Every row gives one point. Each copy is the shape, with its points in the same order, stretched, turned, moved and blurred by noise. Some copies are also mirrored. Which?

Shape, 5 rows:
-26.7	-26.2
6.0	5.7
-12.9	6.4
7.7	-3.2
-8.2	0.9
Copy 1:
-28.3	26.8
4.2	-1.6
-14.5	-3.6
5.5	7.8
-10.3	1.7
Copy 1 is: mirrored
Copy 2 (5 x 2):
-17.5	36.5
8.5	-5.6
-9.8	-1.0
12.2	5.3
-3.8	3.4
Copy 2 is: mirrored
Copy 3:
34.1	-3.4
-4.9	10.7
12.3	18.2
-4.1	2.3
8.7	12.9
Copy 3 is: mirrored
Copy 4, 5 rows:
33.9	5.4
-10.0	-0.5
0.7	16.4
-5.0	-7.1
1.9	8.7
Copy 4 is: mirrored

Shape (8 x 4):
8.8	7.8	-14.0	-4.0
7.9	-4.0	9.1	12.6
35.1	2.9	-11.5	-5.4
-11.7	-1.8	6.3	-12.1
0.4	27.8	-11.7	3.3
-9.7	4.2	-14.0	23.5
18.5	-22.6	-15.1	-8.0
-0.5	-1.5	-6.4	20.2
Copy 1, 8 rows:
11.3	1.1	-15.1	5.3
4.4	-0.8	15.9	14.8
34.9	-6.1	-13.4	7.3
-11.9	-4.3	7.9	-10.0
7.9	24.3	-12.9	1.2
-11.3	10.9	-6.3	28.4
13.2	-26.8	-10.8	11.9
-3.1	4.3	2.0	24.8
Copy 1 is: only turned
Copy 2:
-0.4	3.1	-11.4	-11.0
0.7	-1.4	6.6	13.0
27.9	2.2	-10.0	-6.3
-23.3	-5.9	1.3	-12.5
-6.5	25.2	-12.9	-7.4
-16.8	14.3	-21.8	14.8
9.7	-21.2	-15.0	-5.0
-5.3	6.0	-9.9	17.6
Copy 2 is: only turned
Copy 3 (8 x 4):
13.2	6.6	-19.6	1.1
7.7	-1.7	3.0	20.9
37.7	11.2	-15.2	8.4
-7.3	-0.6	4.6	-10.1
-2.0	19.1	-24.9	9.9
-7.2	-9.0	-23.8	20.0
30.9	-14.4	-10.5	-5.4
1.6	-8.6	-13.4	20.8
Copy 3 is: only turned
Copy 4:
3.9	7.0	-11.8	-12.3
11.2	-2.3	8.2	13.5
27.5	-2.9	-16.2	-17.8
-12.1	-1.6	16.4	-8.0
1.4	27.0	-5.1	-10.0
-7.2	17.1	-13.0	19.3
5.8	-24.7	-16.2	-9.3
1.4	4.9	-5.8	18.4
Copy 4 is: only turned

Shape:
4.9	-3.0	6.7	-1.5	-4.9	17.1	-12.6	-1.8
13.7	14.6	7.9	3.8	-10.1	14.4	33.9	5.9
2.0	11.9	-16.0	-1.6	6.2	-0.5	17.6	39.5
17.0	-3.9	-1.6	-2.6	-9.9	-5.9	-5.4	-2.3
15.9	5.8	-22.4	-10.7	-2.7	14.2	-0.9	-7.6
15.5	-0.6	0.2	-14.1	4.8	8.7	-7.0	-5.4
-0.8	12.8	3.6	-13.5	-1.9	5.8	2.4	-11.6
2.6	-13.9	9.4	18.5	9.6	1.5	-10.8	-2.7
0.2	-50.7	9.7	-8.0	-4.2	21.8	3.9	4.1
14.6	14.5	-7.3	-13.7	-11.3	12.4	4.9	35.6
-26.3	-39.4	9.3	-7.3	2.3	-18.4	-8.9	-9.0
-7.4	6.6	-13.9	1.1	-9.6	-10.5	1.5	18.8
8.4	5.9	-2.2	15.2	-7.6	19.9	-5.3	-8.9
Copy 1, 13 rows:
9.5	-14.5	18.6	9.8	-8.5	2.9	-15.9	3.4
29.2	3.9	8.4	20.1	-6.8	25.1	22.9	13.9
-3.2	3.5	-7.6	-5.4	-0.8	5.4	13.8	44.3
18.0	-16.7	1.5	4.1	-6.1	-9.2	-2.4	4.8
16.1	-13.1	-9.9	-9.4	-1.8	13.5	-7.9	-4.6
17.9	-14.4	14.5	-7.5	1.4	5.1	-12.8	2.1
8.1	4.9	14.8	-5.4	-3.8	6.5	-1.0	-10.9
-2.8	-24.3	16.0	22.4	8.3	-12.1	-7.5	4.4
-7.0	-55.2	26.6	11.5	-21.2	12.3	5.4	7.7
17.2	5.4	1.4	-8.3	-15.0	9.0	-1.1	40.3
-29.0	-35.2	22.4	2.4	-9.7	-22.0	6.8	-13.0
-4.4	4.5	-7.8	-1.1	-15.6	-9.1	7.1	16.8
12.6	-6.3	1.6	22.5	-5.1	9.0	-15.3	0.1
Copy 1 is: only turned
Copy 2 (13 x 8):
5.4	-0.9	2.3	3.2	-3.6	19.6	-11.0	-1.7
2.4	19.0	2.3	4.0	-4.3	22.6	27.6	13.2
-14.9	11.2	-11.2	0.3	9.4	8.0	5.2	40.3
5.3	2.2	-1.6	-1.8	-13.1	-1.2	-2.1	-0.7
11.6	12.6	-31.4	-5.6	3.6	13.1	-3.3	-3.7
9.5	-0.8	-5.3	-13.1	6.8	8.2	-6.3	-4.2
-3.5	17.3	1.6	-8.4	10.2	13.6	-0.9	-11.4
3.7	-10.0	9.2	20.5	6.8	2.2	-6.0	1.2
-9.1	-41.7	-3.1	3.2	-12.0	24.3	6.3	-0.4
-5.0	12.2	-7.6	-16.5	-10.4	20.7	-4.1	33.8
-33.8	-30.1	6.8	9.0	2.0	-5.7	-1.9	-21.0
-22.4	12.2	-9.0	6.1	-3.8	0.2	-6.5	17.0
11.3	8.5	-7.3	21.4	-1.0	18.4	-5.2	-2.8
Copy 2 is: only turned

Shape, 14 rows:
-7.3	-1.8	2.5	-2.9	3.3	-22.2	17.2	-2.6	-16.0
-0.4	10.3	2.6	18.3	23.1	-4.3	24.4	-3.0	12.9
14.5	12.0	-6.5	0.9	16.8	9.0	20.0	-0.8	-20.3
-10.3	-6.2	22.7	-18.0	12.3	-17.5	11.2	24.3	17.2
7.5	-18.1	-2.0	-11.0	-5.2	7.3	-11.9	-11.8	10.8
9.1	9.5	-9.8	11.5	20.3	-4.4	-8.4	18.3	6.4
-30.7	-0.3	10.2	-0.1	-18.6	2.9	7.0	8.1	10.9
0.4	-16.7	-1.4	11.5	10.5	4.3	-6.7	-9.7	17.1
-24.2	-18.5	-5.2	-11.7	-19.5	19.7	7.0	15.1	-2.8
0.8	-5.8	1.2	-17.6	-20.6	5.6	6.4	12.0	18.9
8.7	-26.7	0.7	24.4	-2.8	16.3	-15.8	18.8	2.2
-14.4	9.8	7.8	4.1	0.8	0.2	-7.5	-18.4	-7.6
-8.2	-24.5	6.2	18.9	-1.5	4.5	18.4	-13.9	-19.5
-17.3	13.6	7.7	23.2	-7.2	17.4	-11.9	-4.1	5.3
Copy 1, 14 rows:
3.5	-3.9	7.9	-5.1	17.2	-25.3	10.9	-8.3	-6.9
0.9	3.4	-6.1	13.2	28.1	-5.2	15.7	-17.2	25.0
18.8	-7.7	-2.5	-5.7	23.8	10.4	20.7	-4.9	2.5
-16.9	-9.4	16.9	2.0	23.9	-24.1	-3.8	20.0	24.6
0.2	-19.8	7.7	-3.8	-11.5	0.8	-13.9	-8.1	11.4
4.8	-10.6	-16.0	20.1	27.2	5.8	-7.6	8.8	8.9
-26.3	10.1	22.3	13.1	-7.9	-8.7	7.9	1.7	1.4
-1.9	-18.1	2.9	15.7	5.8	1.0	-10.7	-19.9	18.2
-23.5	-17.9	23.1	8.4	-14.7	3.1	16.0	9.3	-7.7
-11.2	-6.0	9.3	-0.6	-18.2	-7.0	3.3	15.8	16.0
9.0	-29.1	13.9	40.4	2.2	10.7	-8.0	3.9	6.1
-3.7	10.9	13.3	-1.5	8.2	3.2	-6.6	-19.9	-6.9
10.4	-16.9	25.1	12.9	7.9	-10.3	19.1	-28.3	-4.7
-9.1	17.1	12.8	26.0	0.6	18.9	-3.8	-12.5	-0.6
Copy 1 is: only turned
Copy 2, 14 rows:
2.8	3.3	-6.3	13.3	-0.7	-23.4	10.0	-1.7	-18.3
10.8	13.0	-16.9	19.0	22.7	-9.2	21.9	-15.2	19.3
19.0	25.0	-14.6	3.4	22.5	4.6	20.3	-3.8	-17.6
-5.9	-3.1	11.6	-1.1	11.4	-26.2	16.6	26.9	17.2
5.2	-13.0	-0.7	-17.0	0.8	5.8	-8.5	-7.6	3.1
10.4	29.4	-18.5	2.0	14.7	-2.2	-9.0	6.9	17.9
-15.2	-9.3	6.3	22.5	-16.7	8.7	10.5	7.9	11.3
5.8	-7.0	-10.5	4.5	14.2	0.5	-12.2	-14.3	18.1
-7.1	-19.9	-2.3	14.6	-10.4	22.7	6.0	26.0	-9.1
7.6	-10.2	5.7	-9.7	-16.2	8.5	14.2	14.3	11.1
21.8	-3.9	1.2	17.4	17.7	18.8	-28.5	14.1	9.8
-15.4	13.2	0.5	8.8	1.3	2.4	-3.0	-19.3	-3.3
11.8	-17.2	-2.4	33.7	16.8	1.1	0.7	-12.5	-22.1
-8.9	17.4	1.4	22.9	0.5	27.0	-6.5	-14.0	15.4
Copy 2 is: only turned

Shape:
21.3	6.0	-2.1	3.8	-9.0	-2.1	15.1	-4.9	0.4	27.6	-0.5	-1.8
-11.0	-5.8	-7.6	6.6	-8.9	20.4	-1.5	27.9	-27.5	-7.7	11.8	-9.8
8.1	8.7	-39.4	7.6	-1.6	-11.5	0.2	-4.0	-3.6	1.2	8.9	-12.9
8.0	6.8	0.9	-3.6	4.7	-0.6	1.8	-6.3	-2.7	1.9	10.8	-1.6
18.0	-13.9	-2.9	6.0	-7.9	-9.3	-4.5	-3.0	-12.9	-10.3	7.7	-2.9
15.8	14.4	2.3	-6.0	-0.2	-3.6	-8.0	28.7	-44.2	-3.9	10.7	-8.2
-20.1	5.5	-2.4	5.5	-5.5	-5.8	5.7	10.2	-0.9	3.3	-4.1	5.1
23.1	4.9	-9.0	-19.2	9.9	-6.5	21.0	7.1	-1.9	8.7	-21.0	0.3
22.7	-4.3	-23.5	-26.2	-12.4	-8.4	-4.2	-5.3	-27.1	-8.0	9.8	29.1
-0.2	4.0	7.8	0.8	-4.8	-7.7	-7.0	-6.3	-9.5	0.0	-6.1	-3.8
15.8	-5.3	-7.5	-11.2	-9.6	-7.3	-4.5	-0.9	0.6	10.9	-13.4	-1.5
7.0	6.5	6.1	-21.6	-9.3	-2.5	-1.6	4.9	-4.4	-9.2	9.6	-6.1
-44.0	-7.9	-0.5	-0.2	-1.1	-9.5	-6.1	42.2	-7.9	8.3	10.0	3.8
23.2	1.1	7.1	-3.4	-11.4	-6.2	11.8	-4.7	-3.8	-6.5	9.1	0.6
-25.4	0.8	2.2	-54.4	22.6	1.1	2.5	-4.3	-28.0	-7.3	2.9	7.3
20.2	13.9	6.6	-4.8	22.8	11.3	2.9	-4.4	-5.3	-6.3	0.7	11.9
-27.7	8.5	0.2	7.1	-11.5	-8.0	9.8	12.6	-16.9	-6.0	8.2	-4.9
-11.2	13.4	-34.9	6.3	-14.7	0.2	-7.0	4.5	3.3	0.1	-1.1	-9.4
Copy 1, 18 rows:
0.7	-19.0	-10.5	6.9	-0.8	11.6	16.5	1.6	21.3	16.9	-4.5	-15.3
-14.4	4.6	3.2	-7.8	4.2	7.7	-43.4	10.1	-10.9	-1.8	18.4	-13.0
-5.8	-5.5	-26.0	-1.4	10.8	-5.9	14.9	13.6	-26.0	11.3	5.6	-26.7
3.8	-0.7	-1.3	-3.8	4.9	-3.6	7.2	-2.2	9.6	-2.3	3.9	-11.3
-0.9	-15.4	-14.4	1.0	-3.7	-12.6	-4.6	-9.5	1.0	-4.3	3.6	-14.3
18.9	5.0	-12.0	-11.3	6.3	3.5	-48.1	4.8	2.0	16.3	15.1	-13.3
-10.9	0.1	10.6	-0.3	5.0	-5.4	-2.6	15.4	-9.5	4.6	-6.0	5.5
12.9	-15.0	-17.3	-8.7	16.4	9.6	2.7	6.7	9.7	0.6	-29.1	-20.2
22.4	-17.8	-26.7	-16.7	15.9	9.4	-1.3	-28.5	-15.2	-14.4	5.1	11.2
-4.0	0.7	-1.9	-4.3	-1.5	-16.0	1.3	-5.8	9.4	9.3	-7.3	-4.2
2.1	-24.0	-9.8	-14.3	2.3	-1.4	6.9	-6.0	4.7	8.1	-17.5	-15.0
8.5	-5.2	-4.0	-27.1	5.4	-6.5	-5.9	1.8	7.3	-5.3	7.8	-0.3
-9.0	-12.2	40.0	-4.3	19.1	-15.0	-36.7	26.9	-25.5	13.3	9.8	10.3
6.3	-10.3	-15.8	-1.7	-4.8	-2.8	7.4	-3.4	18.8	-8.6	2.1	-4.2
12.0	14.4	14.1	-32.8	55.8	-15.1	-21.0	-22.8	-3.7	-16.0	-7.4	18.9
18.8	10.5	5.0	-0.3	-4.3	8.9	2.9	-7.1	13.1	-12.8	-9.9	-14.1
-16.7	15.0	3.1	-1.4	11.0	-14.5	-17.3	18.1	-9.0	5.5	9.2	12.5
-17.3	-0.8	-10.9	-15.4	-0.8	2.5	10.9	17.6	-32.2	9.5	2.8	-13.4
Copy 1 is: mirrored
Copy 2:
-2.2	9.4	-10.0	6.5	7.3	-16.1	-0.7	7.1	-7.9	18.4	-15.6	-3.8
-31.8	24.0	-15.4	14.6	-22.3	12.4	12.5	-15.0	-20.1	-5.7	7.6	-15.3
2.0	17.5	-32.5	-17.0	-19.2	-22.4	-2.3	-13.8	7.3	8.3	13.3	-4.8
9.3	14.9	-6.1	-5.1	-0.3	1.4	6.1	2.3	-2.9	2.6	0.3	-2.0
10.8	7.6	-8.7	-9.4	-15.4	8.1	-7.1	-15.6	-15.0	4.1	-10.4	-3.4
-2.7	47.5	-14.4	11.9	-26.7	9.5	-13.6	9.7	-34.2	-12.9	6.3	-9.7
-15.3	1.5	4.2	4.0	-5.7	-11.3	9.3	-1.9	-6.5	-11.8	8.5	2.3
1.7	14.7	-25.5	-11.2	3.2	-14.5	7.2	23.2	-15.4	-10.3	-23.5	10.9
11.0	21.3	-15.5	-22.9	-44.6	12.9	0.3	7.2	-9.6	15.8	-8.8	32.9
-3.7	8.1	7.4	-13.9	-1.8	2.6	-8.0	-1.4	-13.4	-6.4	-1.3	-4.0
-7.9	-1.1	-14.6	-18.7	-4.3	-2.9	-7.0	13.2	-9.8	1.6	-15.6	0.4
4.5	17.2	-0.4	-9.1	-16.6	12.7	10.2	14.8	-3.3	-5.4	-11.0	-11.5
-25.8	-11.4	-1.9	16.3	-19.3	-3.6	18.2	8.4	-20.5	-24.2	36.7	-8.1
15.1	14.4	0.4	1.9	-8.8	3.9	3.7	-1.8	-6.4	5.3	-24.5	-4.0
1.8	23.1	0.7	-42.1	-18.2	15.5	43.4	34.5	-27.5	-16.0	18.7	14.5
17.3	28.4	-11.7	0.2	10.0	12.8	0.8	4.3	-7.4	-9.5	-8.8	18.8
-15.0	15.8	11.4	7.5	-19.1	-11.5	15.6	-10.0	-13.6	-12.6	15.7	-10.9
-25.3	12.4	-19.9	-15.7	-18.4	-16.1	-0.9	-11.1	14.7	0.0	13.0	-6.6
Copy 2 is: only turned

Shape (15 x 12):
-13.8	-2.9	-0.4	25.6	7.6	3.7	5.2	1.3	17.5	1.2	-14.4	23.0
5.1	11.1	-25.7	-10.4	-2.2	8.4	-2.9	19.9	-1.5	-9.7	12.2	9.0
-11.1	-18.1	-12.8	15.3	9.5	-10.9	-9.8	-13.5	10.8	14.2	-20.6	9.3
-0.6	-21.8	2.3	15.1	0.7	-1.7	-13.7	0.5	11.1	14.3	-15.7	32.8
1.4	0.4	-20.1	-3.0	16.1	-12.9	-6.6	7.6	-1.4	-19.4	16.2	20.7
8.1	-0.1	-14.3	-5.2	13.4	-14.4	-20.7	3.3	30.0	-10.5	12.9	7.3
2.5	2.6	13.9	16.0	-3.1	-6.6	18.4	-6.6	-10.3	27.2	-11.4	5.0
-12.8	-7.8	-9.1	28.7	6.1	-14.8	-28.5	-4.5	1.9	-5.5	-11.5	19.0
-4.6	18.0	-9.8	-14.9	10.1	-8.2	-13.6	14.5	6.4	-1.9	24.2	15.8
-8.9	-2.0	11.9	18.1	-23.0	11.1	9.4	-2.7	-5.3	10.5	-1.9	5.4
5.7	13.6	3.1	-14.0	1.0	15.7	2.1	-1.4	-10.6	-18.1	10.3	10.4
12.3	7.8	17.0	11.4	-17.6	7.4	20.2	17.7	-20.6	-6.9	-2.9	0.6
-10.8	-2.7	18.1	-5.0	-18.9	-0.6	24.4	11.2	-15.1	-2.1	-2.9	1.6
1.0	-10.4	-14.5	5.9	11.9	-7.2	-6.1	-1.0	6.7	-0.9	27.2	11.8
-7.5	-7.5	17.1	9.9	5.8	19.8	3.5	17.2	-5.3	8.9	-8.0	-0.3
Copy 1 (15 x 12):
1.8	11.6	22.5	29.3	15.5	-22.6	16.1	16.5	11.8	7.9	-8.1	-12.8
-25.4	6.7	-16.0	-3.1	-0.9	8.3	15.1	26.6	-11.3	3.8	25.9	-9.9
8.0	0.5	9.3	20.4	17.8	-38.0	-1.3	-1.0	3.5	11.6	-1.3	14.4
-3.3	12.4	24.9	21.1	19.4	-16.4	4.0	14.4	15.2	17.0	-8.9	24.8
-18.8	-3.3	5.6	4.4	-11.0	-15.6	10.7	34.5	-10.8	-16.7	26.3	3.1
-6.3	3.2	1.5	0.0	-0.6	-12.6	7.8	21.5	24.6	-14.2	33.7	6.5
28.3	6.2	24.7	1.2	4.4	-2.1	6.3	-1.2	-13.8	32.1	-11.2	-1.8
-1.6	15.6	18.2	28.1	10.1	-34.0	-20.4	26.4	-0.9	-1.3	4.1	4.1
-20.3	4.0	14.8	-10.5	3.7	2.9	10.2	26.1	-3.6	-5.3	38.3	-6.9
8.3	13.2	14.7	23.2	8.7	16.8	-1.1	-2.0	-7.8	27.2	-11.1	-11.3
-17.0	17.0	1.9	-7.3	-10.5	15.8	10.0	12.6	-11.7	-13.5	0.2	-5.3
7.9	9.9	4.7	-3.9	-17.2	27.4	1.6	21.4	-12.6	22.1	-16.1	-22.4
-4.0	-8.0	15.9	0.7	-14.3	16.9	5.9	-3.0	-8.8	25.4	-10.6	-19.4
-1.2	-9.3	5.8	16.2	6.2	-3.2	10.5	19.6	-5.7	-8.9	25.2	8.6
3.0	-3.9	8.0	1.4	22.7	13.9	4.5	10.0	1.5	10.9	-26.0	-17.6
Copy 1 is: only turned
Copy 2, 15 rows:
-15.7	7.7	5.8	21.4	9.5	12.1	8.0	-3.4	-8.4	3.1	-12.0	23.2
10.1	2.5	-1.0	-18.5	-7.0	-6.7	24.6	8.5	-10.3	-6.3	13.2	16.3
-3.8	-1.0	-9.7	25.3	32.6	25.2	5.5	-4.2	10.6	-2.1	-7.3	6.8
6.6	-5.8	12.9	14.6	28.6	33.0	-5.0	3.6	-6.3	5.9	-6.3	26.7
3.7	-5.4	-4.3	-21.5	14.3	-2.2	22.5	-15.6	-16.1	-12.3	9.6	16.8
7.9	7.1	1.0	-11.4	32.7	-5.0	13.8	-16.3	17.3	-6.8	22.0	24.8
10.1	1.5	5.6	41.5	4.6	3.1	-2.6	4.3	-15.8	8.1	-2.3	-10.1
-20.6	-10.6	-17.0	2.4	35.6	8.3	-6.1	0.4	-5.6	-5.7	-1.9	25.2
10.2	7.0	-5.6	-17.8	8.3	-4.9	8.5	-14.0	-11.6	10.2	21.2	17.8
-8.9	-8.1	13.3	25.1	-13.2	-0.3	-15.2	13.4	-5.4	8.2	3.0	9.2
12.4	4.2	8.4	-16.5	-16.6	-8.9	-1.5	-7.6	-15.0	-14.8	-6.9	-0.5
-0.3	-0.2	33.3	12.0	-17.9	-20.6	0.8	19.5	-29.1	-5.4	0.8	-2.3
0.2	-14.3	28.9	9.8	-15.6	-11.8	4.9	9.6	-17.0	13.9	-2.6	-13.4
-4.1	-5.4	1.5	-4.1	14.4	13.3	6.8	-16.8	-5.4	-12.4	29.9	13.8
-8.1	14.1	21.8	3.3	-0.9	12.4	-3.3	16.6	-16.1	7.7	-2.9	-7.9
Copy 2 is: only turned
Copy 3:
-27.6	2.3	-20.5	21.3	-5.2	-9.5	-1.4	-14.7	17.2	-11.7	-15.0	-6.2
10.0	1.4	-24.5	5.8	1.3	21.6	-14.3	16.3	0.0	3.8	7.0	10.2
-13.5	-4.7	-6.9	16.9	-11.2	-24.7	-21.9	-26.3	9.7	6.2	-15.7	-11.7
-23.1	-4.3	-8.6	11.1	-12.8	-17.0	-17.4	-25.9	29.2	-7.3	6.2	7.5
23.5	8.8	-20.2	4.8	15.4	1.0	-12.8	6.2	9.0	-10.5	1.8	0.5
13.1	12.8	-17.8	-2.0	-0.8	-0.3	-20.3	14.2	21.1	2.3	7.6	-25.7
-28.2	4.1	10.7	6.7	-2.3	-19.9	10.9	-18.4	-4.8	10.8	-6.5	11.7
-3.0	6.7	-0.4	29.6	-8.4	-10.0	-23.1	-20.9	4.2	-19.6	-3.5	-10.5
6.4	24.9	-21.8	-10.0	14.3	9.5	-21.0	16.8	0.4	-5.8	11.6	2.5
-33.5	-10.7	-2.0	10.7	-22.1	-9.6	11.0	-6.7	-11.6	-9.5	1.6	9.3
7.0	-2.5	-11.0	-15.0	0.7	21.7	8.5	6.4	-0.9	-15.4	-4.3	10.9
-14.5	-7.5	14.3	12.1	-3.7	9.7	23.5	14.6	-3.8	-6.5	-0.1	24.0
-19.8	-10.9	4.7	-1.9	-7.5	-12.3	12.2	18.1	-7.4	-9.1	-13.9	27.8
5.3	0.0	-21.4	1.1	10.0	-13.5	-8.6	-0.5	3.5	-3.0	17.1	-13.2
-35.7	-16.3	2.6	5.1	8.3	6.0	-2.4	2.3	4.7	-6.2	-5.1	9.4
Copy 3 is: only turned
